Rows are points. Before rounding, the points of a table are all equally far from one centre. They may lie mostly on one side of it. Write the centre, to within rounding.
In the rows, 128 means zero.

Points (9 x 2):
180,103
129,127
173,127
136,83
136,132
144,136
169,85
143,136
128,90
Centre: 151,108

Points (11 x 8):
119,100,83,172,94,139,92,140
145,152,112,157,142,101,142,136
119,82,86,134,102,94,115,149
127,130,116,154,88,169,135,144
138,124,107,192,129,99,108,132
132,100,140,175,93,116,115,155
146,84,111,119,132,109,90,143
132,81,131,179,144,114,109,161
175,136,92,180,146,121,134,164
145,101,92,155,106,99,142,192
133,105,121,163,158,97,104,135
Centre: 142,107,101,151,124,131,130,146

Points (25 x 18):
130,163,136,93,106,123,139,141,118,158,117,136,128,99,115,93,115,130
147,181,161,149,155,102,126,164,130,140,91,190,166,74,125,90,149,120
148,156,148,125,97,102,118,127,136,130,66,188,161,103,138,124,102,99
97,154,147,118,132,99,113,147,125,92,95,169,147,48,130,101,133,141
86,145,157,112,136,118,124,126,125,102,77,178,174,119,119,85,122,155
91,167,149,108,123,113,104,166,157,150,73,156,165,87,134,96,134,119
145,169,149,116,157,111,94,111,122,137,93,174,147,68,112,120,111,118
169,169,155,113,131,94,108,151,152,127,70,147,144,145,130,99,122,124
148,172,135,110,142,136,129,129,138,139,91,161,146,124,133,155,105,165
139,164,108,112,128,138,135,132,159,135,103,178,118,107,121,104,135,126
96,180,168,130,116,91,108,130,135,141,86,161,159,68,153,110,142,142
87,169,184,155,97,113,107,115,126,104,111,145,144,142,132,121,153,129
127,172,176,125,157,102,91,142,146,121,67,185,139,131,135,107,141,106
111,181,159,129,104,142,98,118,100,134,74,131,191,101,118,128,104,105
113,196,174,115,133,131,102,165,161,104,85,161,160,111,153,109,125,163
144,202,128,120,127,87,106,125,137,131,69,135,136,98,134,115,140,107
135,187,146,109,140,88,118,131,126,110,55,162,132,105,141,97,150,105
133,174,147,81,126,129,114,137,151,157,80,158,143,115,123,103,118,133
94,130,160,112,148,102,110,113,121,147,98,178,149,115,127,124,114,117
122,135,174,103,137,111,118,132,121,137,72,138,143,108,137,103,151,172
124,130,141,103,131,120,131,119,103,142,57,153,148,109,163,127,118,127
136,180,169,92,107,99,114,148,122,100,59,159,141,111,130,100,165,116
114,186,164,132,164,130,103,125,121,165,78,146,147,115,144,87,134,132
112,152,175,106,143,89,119,140,138,142,95,174,132,105,143,123,105,107
126,186,147,143,146,110,105,125,108,127,104,177,127,115,117,100,79,119
Centre: 130,161,146,135,127,126,114,147,118,115,103,151,159,110,133,117,136,125

Points (30 x 24):
149,124,96,134,101,115,114,148,146,122,94,160,114,127,102,141,174,116,125,84,118,167,149,190
130,123,75,92,121,95,119,145,151,141,107,166,101,74,120,103,169,146,143,120,152,161,142,123
105,138,84,113,94,91,157,154,150,104,132,121,145,97,124,115,170,124,120,64,112,184,127,128
141,148,119,121,135,74,147,163,111,113,106,158,132,116,145,106,176,146,127,82,154,106,95,142
124,125,80,123,139,96,140,122,136,136,81,121,130,111,147,122,207,120,139,80,157,167,131,153
101,104,94,115,111,126,144,152,168,155,105,142,124,102,123,95,208,96,78,116,136,150,129,149
120,132,92,89,108,96,172,116,155,155,125,167,108,108,128,129,168,164,112,91,154,157,136,119
138,120,88,119,133,78,131,137,129,123,114,144,132,109,132,90,171,165,101,100,143,189,138,129
93,133,129,121,161,127,150,145,156,126,136,167,116,112,123,116,141,114,109,119,92,120,110,151
115,128,90,108,163,113,135,109,141,154,101,146,160,141,112,100,186,123,123,67,123,143,143,147
110,135,125,150,99,107,147,122,131,136,90,122,99,113,147,101,188,108,115,38,152,134,132,153
130,126,77,83,118,100,158,157,137,97,99,150,112,111,139,121,216,117,128,52,111,139,121,149
141,133,96,139,111,115,137,127,127,118,144,131,139,75,114,105,181,116,75,108,112,152,113,141
129,123,77,110,148,67,121,153,163,115,107,138,110,90,116,113,176,139,138,71,145,130,130,159
96,124,59,112,124,108,120,152,153,122,83,169,109,76,117,102,180,113,134,93,157,146,127,162
121,123,83,116,121,112,154,140,123,113,101,164,111,67,104,137,149,152,117,73,176,166,142,144
143,126,60,122,99,77,130,150,124,88,89,141,100,95,133,105,183,116,101,93,144,155,149,151
93,129,69,97,123,105,170,188,127,135,111,121,129,88,127,132,143,142,105,79,161,155,133,138
120,132,101,81,93,105,118,148,138,138,77,126,117,98,115,140,121,97,118,58,154,127,118,149
115,119,73,130,114,107,118,143,100,149,86,127,129,135,96,96,186,114,136,124,127,138,147,160
104,123,53,115,129,79,156,143,141,131,85,143,146,98,108,92,179,109,130,98,122,125,146,149
127,101,67,132,109,124,149,133,155,135,88,124,125,98,125,114,173,152,145,124,125,166,120,125
117,127,139,109,126,82,110,141,156,150,87,155,132,97,161,96,182,118,96,92,146,147,141,136
114,118,127,109,116,119,168,123,123,109,120,168,104,67,106,125,161,102,121,66,128,156,117,171
123,175,93,117,99,128,101,154,161,97,134,151,133,117,114,141,147,134,84,98,127,167,120,166
111,139,123,115,127,89,144,122,172,136,135,133,109,102,102,107,136,122,155,78,159,139,102,162
111,141,84,101,109,106,140,171,168,78,112,152,110,103,144,139,171,152,119,102,154,174,161,162
134,114,76,124,104,126,95,133,147,138,117,135,135,108,139,89,150,108,113,81,126,152,168,141
107,134,99,107,113,117,113,176,137,132,117,141,124,118,129,116,144,148,112,58,163,165,155,190
122,151,95,109,143,122,116,148,150,108,105,176,134,94,136,135,171,83,136,58,114,147,138,123
Centre: 125,155,113,104,122,130,148,148,140,117,96,132,111,117,113,102,164,125,114,97,136,140,136,139

Points (28 x 24):
138,137,113,119,100,134,132,145,128,177,175,123,109,167,101,161,87,140,182,151,68,149,140,138
117,155,118,119,137,124,141,144,143,149,165,104,148,136,104,182,111,131,171,165,121,156,92,161
97,171,81,109,105,147,141,178,140,153,152,90,136,131,116,136,80,146,184,114,91,160,123,147
136,153,125,105,133,136,146,149,134,131,148,100,137,150,76,146,100,142,189,166,99,121,121,164
123,147,96,98,104,117,160,163,127,164,175,106,165,144,93,127,101,135,185,119,94,100,105,116
127,195,149,123,92,125,150,165,166,159,138,136,152,137,100,120,124,128,173,139,114,164,121,124
116,135,127,109,162,155,128,119,139,144,140,108,133,154,131,143,96,174,174,122,78,158,155,154
119,135,126,112,106,134,108,139,175,151,133,75,157,145,107,150,93,133,189,126,90,144,95,162
112,133,114,110,75,133,169,159,112,150,146,103,167,138,112,137,95,92,179,107,104,145,113,141
113,147,118,109,104,114,124,197,148,180,159,90,158,98,95,131,140,136,139,125,107,122,114,137
117,138,95,81,116,148,123,140,135,166,136,83,135,132,132,168,85,171,143,120,65,116,133,158
117,139,126,126,112,110,106,182,161,161,176,90,139,138,86,148,121,141,170,115,93,147,103,163
92,162,91,116,145,130,142,145,152,168,185,89,126,139,105,156,98,133,161,87,108,122,105,142
116,127,118,104,140,142,149,133,115,168,140,109,147,154,86,163,139,114,189,149,88,170,92,125
89,146,104,116,116,136,131,178,117,176,155,95,158,134,109,154,121,136,167,145,82,134,136,159
144,177,101,123,95,143,114,157,133,139,151,104,161,103,134,165,99,150,161,91,115,136,94,150
128,137,138,85,127,115,132,161,146,107,170,81,130,148,109,145,94,170,166,126,89,170,122,152
133,137,135,102,119,110,156,138,128,168,214,104,157,129,112,128,109,153,151,134,114,125,122,129
112,146,121,88,115,121,139,175,128,163,183,85,144,134,112,184,119,135,176,116,119,148,102,152
130,170,104,107,119,136,165,139,161,144,152,96,164,168,104,130,124,133,171,108,122,145,108,148
140,144,97,104,111,101,135,129,143,161,133,107,154,145,112,155,116,147,178,139,101,107,104,178
98,169,114,93,116,140,179,171,141,169,132,92,141,121,93,166,103,147,169,111,71,144,131,140
106,134,126,127,83,127,156,174,124,150,184,114,115,146,113,151,131,147,171,110,62,135,113,122
110,118,109,85,105,121,149,183,141,148,173,112,151,103,80,157,79,134,167,145,84,122,115,138
127,157,113,97,103,152,156,175,144,194,156,107,135,141,105,153,103,162,165,113,106,166,106,168
118,142,102,127,96,144,120,171,126,170,171,116,98,113,101,170,92,127,187,93,101,142,103,155
123,150,90,144,94,131,134,129,118,140,161,69,147,132,113,142,97,155,159,107,78,124,105,132
111,163,101,142,136,142,125,134,143,149,153,99,155,125,116,154,95,145,207,98,89,139,127,131
Centre: 126,139,128,104,126,127,127,149,131,153,132,124,125,130,116,138,99,131,142,118,102,141,112,117

Points (27 x 24):
152,143,141,138,100,176,89,130,124,88,130,133,114,120,142,180,105,131,86,176,151,148,81,97
144,130,152,133,100,147,98,137,119,89,144,141,74,127,128,171,86,85,100,181,153,93,96,110
131,143,148,125,117,165,92,118,128,81,124,137,73,135,100,188,77,100,103,155,114,134,84,124
145,114,146,145,93,155,85,125,130,73,130,146,83,132,108,158,86,109,90,167,152,136,91,120
149,135,141,153,107,128,72,126,140,104,141,165,115,168,91,161,123,89,105,158,153,134,95,116
163,150,147,132,111,153,82,137,97,111,100,131,109,149,114,171,99,103,94,179,144,131,84,114
148,130,132,126,83,177,86,132,142,125,117,161,105,117,117,153,94,101,104,196,125,142,94,136
135,136,154,142,96,155,116,113,103,88,117,167,93,137,124,150,120,139,104,166,119,144,83,127
140,141,154,135,94,138,90,120,156,117,116,147,70,135,111,136,97,108,87,177,152,127,99,148
154,137,126,100,86,150,88,137,124,100,127,161,80,128,131,181,95,118,85,157,127,141,105,115
147,145,138,149,112,136,72,139,155,96,121,163,84,148,113,180,73,104,119,177,139,144,78,127
110,156,156,152,119,138,94,84,105,97,107,165,121,133,134,161,77,131,101,189,141,116,114,109
125,156,159,122,90,156,91,151,134,127,132,140,117,145,144,181,124,123,87,174,158,116,81,124
135,142,146,122,93,155,91,136,174,106,112,128,106,151,117,217,87,130,101,157,132,121,116,97
139,144,155,129,80,156,88,99,122,124,134,169,94,139,117,158,93,106,95,188,144,120,110,127
146,136,154,148,100,151,99,117,157,114,82,133,90,130,94,185,90,122,90,182,141,130,97,103
144,142,136,148,105,117,61,103,115,87,134,156,110,129,148,169,110,123,100,178,157,119,87,110
146,142,143,125,111,142,58,136,133,98,127,171,105,143,123,200,125,116,103,150,139,118,93,126
129,140,170,116,124,159,87,126,125,119,104,173,90,145,109,147,108,144,88,166,147,131,94,125
163,136,159,146,120,163,112,127,132,82,135,144,99,139,111,190,111,117,93,155,107,115,109,109
137,139,143,124,134,134,104,119,117,85,140,173,101,121,132,158,102,118,88,164,109,123,93,151
137,165,137,113,110,153,92,147,139,89,115,145,92,135,133,196,106,120,95,178,139,114,121,142
136,126,152,153,104,151,115,132,132,115,111,144,98,167,115,165,96,145,88,173,134,163,104,137
135,136,154,140,94,137,84,125,123,73,100,161,103,150,114,186,117,91,113,169,135,135,102,121
149,172,125,130,103,134,96,124,137,85,114,147,96,144,147,177,90,106,106,161,117,118,89,145
137,140,159,120,99,170,108,126,134,88,130,150,109,154,96,167,110,112,88,157,138,128,83,126
109,153,122,148,106,150,94,154,129,94,103,152,125,172,91,174,89,124,115,168,99,120,107,121
Centre: 117,137,132,138,122,136,103,132,134,126,128,129,111,116,123,155,101,117,137,146,139,130,115,105

Points (31 x 24):
150,141,125,120,135,82,100,86,207,132,133,159,160,155,189,151,133,177,133,125,94,118,93,116
151,130,131,84,109,73,147,99,132,153,134,164,110,134,195,146,104,186,142,120,119,107,87,107
146,109,106,109,136,127,139,76,157,130,122,146,186,161,175,153,118,154,125,137,85,98,121,80
144,90,107,92,119,116,146,94,132,128,86,157,140,100,168,118,120,151,122,120,109,96,105,78
174,136,161,138,101,109,151,101,133,134,134,155,146,127,144,96,102,128,141,114,106,122,80,94
175,118,104,140,148,148,127,108,169,117,147,185,158,149,169,113,80,160,163,129,101,89,117,92
149,142,98,113,160,150,108,101,152,159,120,184,155,148,157,131,124,156,119,107,93,65,104,107
136,123,113,145,145,150,134,81,159,100,117,162,129,138,106,103,112,146,128,134,99,134,89,108
155,147,133,153,141,122,136,96,145,156,100,174,156,141,157,133,110,132,145,105,97,89,122,127
165,121,105,116,149,122,141,87,145,158,147,168,143,118,161,107,116,183,123,131,78,103,117,80
132,107,122,125,117,119,108,103,169,148,119,203,133,114,139,155,117,180,146,124,111,112,118,96
124,124,98,126,89,141,112,104,135,118,144,166,137,135,119,125,116,134,142,129,112,104,103,112
156,141,66,86,160,103,109,98,165,143,149,169,152,149,156,119,124,138,124,101,134,89,86,89
164,116,118,138,138,120,159,89,167,134,112,178,172,128,161,129,107,163,103,116,76,108,86,104
182,106,118,126,118,90,136,106,181,122,115,185,146,167,166,115,123,175,136,136,71,131,100,67
166,127,110,161,125,122,129,96,132,140,101,185,152,117,190,144,103,170,137,129,110,112,106,105
177,142,94,121,120,122,129,96,129,160,133,167,150,136,157,163,101,163,145,111,90,74,73,80
160,126,86,104,139,143,92,84,182,167,114,180,123,124,158,131,104,133,116,123,103,119,92,102
164,108,112,139,146,140,112,89,143,106,93,186,123,136,158,116,110,149,167,136,86,80,92,105
155,108,88,109,144,123,122,109,131,130,125,179,149,174,167,96,112,127,130,121,88,106,118,85
176,129,97,121,147,140,112,94,169,120,97,193,137,114,162,114,122,168,157,92,85,93,114,71
155,141,135,144,87,119,120,101,146,141,106,191,142,145,190,145,115,164,126,112,107,140,96,121
159,156,107,120,141,114,125,99,89,121,99,176,142,158,190,135,114,152,150,118,119,89,94,96
147,101,133,137,129,100,98,97,159,160,140,163,158,121,163,115,96,160,140,108,114,91,128,107
162,131,110,132,111,141,153,100,139,134,88,159,146,135,164,112,112,130,157,161,115,92,122,105
144,139,124,145,107,95,145,97,145,126,134,148,153,143,177,147,122,128,144,160,107,108,102,124
156,131,127,118,170,120,109,86,165,137,157,164,135,126,185,126,127,130,133,149,85,89,105,105
141,119,129,141,148,108,136,103,135,159,105,167,162,155,173,141,97,145,148,111,90,120,111,104
163,114,106,108,142,132,117,78,132,141,143,171,172,170,183,109,116,151,119,115,101,124,80,101
154,137,105,125,121,138,139,140,121,137,124,179,153,158,144,126,125,145,115,74,78,103,102,108
153,110,86,123,142,127,120,133,157,146,121,171,171,129,162,112,105,159,133,121,101,113,64,102
Centre: 182,132,126,106,133,122,120,114,160,113,118,139,120,152,150,140,117,164,124,115,124,107,107,102

Points (31 x 24):
104,115,119,171,97,135,119,125,54,128,97,101,116,89,116,148,132,147,102,94,165,108,138,79
88,122,140,164,75,128,122,148,75,146,99,105,125,91,112,125,132,146,95,130,162,111,136,65
84,123,145,154,105,125,146,141,72,121,113,106,169,67,128,161,138,150,100,107,137,101,123,109
90,113,137,192,97,89,125,137,94,141,125,83,127,129,129,132,157,133,90,112,166,130,145,120
92,131,131,175,108,150,126,129,77,122,91,92,126,94,113,140,129,180,101,114,149,97,140,108
85,106,123,175,87,124,120,154,84,157,105,115,154,100,125,163,134,149,96,132,141,101,124,95
66,117,127,160,104,136,113,114,83,133,122,70,125,85,124,138,140,131,114,114,152,110,102,105
94,113,137,159,113,129,117,115,61,141,142,93,131,95,114,165,107,111,93,100,151,111,126,72
111,97,102,163,98,136,123,125,78,135,109,108,119,100,106,138,121,186,109,110,121,146,138,92
102,118,108,172,106,121,135,128,66,132,94,82,115,85,137,138,113,140,133,109,141,117,122,105
84,135,106,162,80,110,136,147,80,148,126,108,138,106,127,142,131,175,101,103,168,120,126,93
119,116,132,155,86,116,122,142,82,152,102,80,146,94,109,128,139,133,96,107,162,102,137,68
98,131,147,182,89,118,137,111,80,127,125,103,116,63,104,146,128,148,100,100,156,109,145,96
94,135,116,141,80,109,109,149,47,113,98,95,94,97,135,149,133,146,98,111,160,111,134,113
121,107,130,167,63,95,126,128,79,129,117,102,144,116,89,142,137,138,111,83,171,118,122,103
82,113,137,147,76,132,134,129,84,121,83,92,126,72,123,139,138,156,106,123,145,129,112,80
100,103,124,148,101,122,119,145,56,152,123,108,142,111,126,136,116,161,100,134,172,114,107,87
86,125,126,161,103,153,142,151,76,134,107,87,127,78,117,166,121,145,96,114,170,118,123,73
84,105,128,153,83,121,143,120,54,128,129,97,107,102,107,124,147,142,113,86,159,127,134,71
130,122,132,144,131,103,113,141,54,122,105,94,141,71,120,155,140,151,121,92,161,117,128,103
107,101,118,154,99,139,123,106,72,105,127,112,149,103,136,131,134,173,112,132,140,139,139,115
89,121,131,175,110,120,133,115,59,110,114,115,94,120,115,166,144,158,106,116,167,102,127,93
112,104,144,179,84,115,123,133,97,140,95,111,121,104,99,119,120,161,94,98,156,111,126,66
115,131,113,157,103,125,113,117,68,144,74,89,129,98,108,135,135,138,92,127,173,98,149,110
100,126,163,167,89,102,120,117,87,151,113,84,146,83,126,131,131,147,88,105,149,116,114,103
85,119,100,150,73,135,101,133,86,128,123,95,140,105,105,163,136,151,97,113,143,88,117,114
94,93,122,156,92,129,144,151,59,138,102,102,130,107,130,127,146,148,113,91,126,126,123,69
101,131,122,177,117,122,141,144,55,132,110,96,107,101,114,114,144,160,98,120,158,116,118,99
92,107,156,188,115,102,144,113,89,134,111,120,128,73,127,156,135,145,126,92,154,132,111,105
117,125,126,139,86,126,135,107,74,127,106,77,120,85,134,148,132,160,104,116,129,114,116,86
68,97,116,154,105,112,137,127,68,120,101,102,119,78,97,159,168,133,104,92,174,112,142,102
Centre: 102,117,142,123,114,128,131,142,107,133,115,123,115,115,110,144,129,126,108,106,146,129,140,120

Points (29 x 24):
107,147,68,144,139,114,93,152,136,91,86,123,149,155,168,130,143,128,73,149,148,138,105,115
146,129,106,134,140,145,106,144,137,84,63,107,114,126,133,78,127,142,93,159,166,138,97,135
113,116,100,165,132,145,105,130,142,91,70,111,116,146,133,89,135,107,110,127,156,163,99,145
132,124,77,159,134,118,105,150,137,99,88,92,149,128,130,88,152,101,81,164,159,165,116,143
126,90,86,143,148,138,112,144,131,118,76,116,108,156,140,81,160,126,107,156,148,150,132,156
147,131,95,158,136,142,111,151,148,134,73,94,146,127,175,98,149,135,80,146,143,158,124,142
99,150,76,158,133,126,93,136,115,112,62,114,117,160,150,95,148,125,89,157,154,153,123,152
97,122,82,157,144,129,75,132,113,118,96,101,121,143,134,108,158,106,79,155,171,143,117,137
122,105,106,127,163,142,106,127,150,93,59,105,141,147,134,104,114,117,101,158,168,146,103,148
124,120,112,152,132,134,90,148,120,89,88,108,127,171,142,96,146,147,95,174,140,120,120,168
121,133,86,155,131,116,107,124,144,81,57,109,145,123,143,72,155,119,106,165,139,149,121,150
126,117,108,135,127,146,83,116,129,100,68,122,114,139,136,88,156,128,98,167,141,130,98,167
100,107,121,144,137,148,113,133,123,104,84,127,105,171,110,85,155,119,76,138,164,128,127,155
124,122,93,153,103,158,118,119,125,99,63,120,156,162,130,96,131,136,79,154,180,164,138,148
142,127,88,164,135,125,95,131,127,94,63,103,113,140,135,109,148,128,98,167,154,154,118,129
131,115,88,162,109,113,101,126,145,95,103,80,139,149,130,102,156,137,90,142,190,167,105,130
125,104,82,137,160,152,98,134,126,108,96,106,112,153,155,68,162,130,87,150,144,157,133,138
126,122,104,119,130,135,121,116,144,70,78,88,123,142,142,63,148,117,77,175,159,133,107,149
145,98,110,155,150,99,102,117,123,111,69,132,154,146,129,92,149,146,78,166,163,149,126,134
100,120,91,150,116,152,93,122,118,90,106,105,140,150,104,112,139,151,83,156,187,165,121,165
115,120,97,156,136,143,120,117,116,101,71,110,151,149,158,86,136,123,65,187,173,151,102,134
121,115,110,159,166,133,106,137,123,98,82,108,137,138,115,78,133,159,89,170,167,147,114,124
126,124,82,136,138,130,93,130,130,100,62,122,111,154,144,79,135,143,67,165,161,155,104,139
131,114,102,157,129,122,130,140,146,90,61,99,120,169,127,116,152,147,100,167,165,152,133,155
124,127,98,163,122,138,100,127,101,95,78,102,137,150,115,79,129,136,64,147,164,150,127,134
128,121,81,125,156,120,103,132,141,102,70,100,150,134,122,78,138,132,88,166,169,179,104,136
129,134,97,165,142,139,119,158,118,95,79,116,94,136,117,119,159,121,83,143,163,148,128,154
122,101,118,152,141,151,88,139,143,85,69,110,132,144,153,112,143,138,85,161,191,145,111,149
113,127,68,160,145,143,120,130,126,104,75,115,149,155,128,90,152,126,98,118,179,143,110,162
Centre: 111,133,113,120,128,122,126,126,130,105,109,123,137,131,149,108,143,136,94,143,160,148,127,142
